Each wall is flat, endless, passes through zero and stands at right angles to its row. A trip goes straight from one point to another. List the walls that it crosses, first one first.

Walls:
(1): [-15.1  -9.6]
(2): [-16.3  -5.1]
(3): [-2.3  6.2]
(4): [-23.1  -0.8]
(5): [-19.4   3.1]
Trips:
[34.7  4.0] to [ 6.6 17.5] -> 3
[ 8.0 -6.2] to [1.6 2.6] -> 3
[-20.7  20.5] to [ -9.5 -13.0] -> 3
[ 3.9 14.5] to [ 7.5 24.0] -> none

Walls:
(1): [-20.7  -2.7  -8.6   2.3 -12.5  -2.0 -19.0  16.2]
(2): [-1.0 15.5 -4.0 -4.6 -5.5 22.3 15.1 43.8]
(3): [-14.4   1.8  -3.8  19.1  14.0  -0.8   4.0 -21.5]
(4): [ -3.2  24.9   0.1  -7.0 -29.0   0.0  -1.8  -7.6]
(5): [27.8 -2.8 -2.9 10.2 -2.1  3.5 -2.7 -5.8]
(6): [-13.3  37.2  29.8 -19.9 -21.2   0.6 -32.4  -7.7]
(7): [ -0.1  -2.4   9.5   1.8   3.3 -21.0  32.7   9.4]
Trips:
[-29.2  27.7   6.9  16.7   7.8  -1.8  13.4 -15.4] to [ 20.7  -2.0  -3.7  -8.2  12.6   5.5  -3.0 -14.5] -> 7, 5, 4, 6
[ -5.9   0.1  -7.4  10.2   7.3 -20.9  11.9   1.5] to [-21.6 -13.0   9.1 -16.2  12.7  -3.5  -3.6  16.9] -> 1, 2, 3, 6
[ -5.3 -14.1   0.9   2.1 -15.4  11.7  -9.9   6.8] to [ 41.2  12.4   9.0  11.8 -13.7  -5.2   3.3  -8.3] -> 5, 1, 2, 7
[-18.9   4.3 -28.6  44.8  17.3   6.5  19.8  -0.6] to [-26.8   3.0   8.3   4.6   0.6  15.8 -30.0  10.8] -> 7, 6, 4
[ -2.5   5.1   6.6  -6.8 -11.1 -17.0  -4.2  15.4] to [  0.7  23.6   8.2 -15.6   1.6 -31.4  10.9  -0.7] -> 1, 2
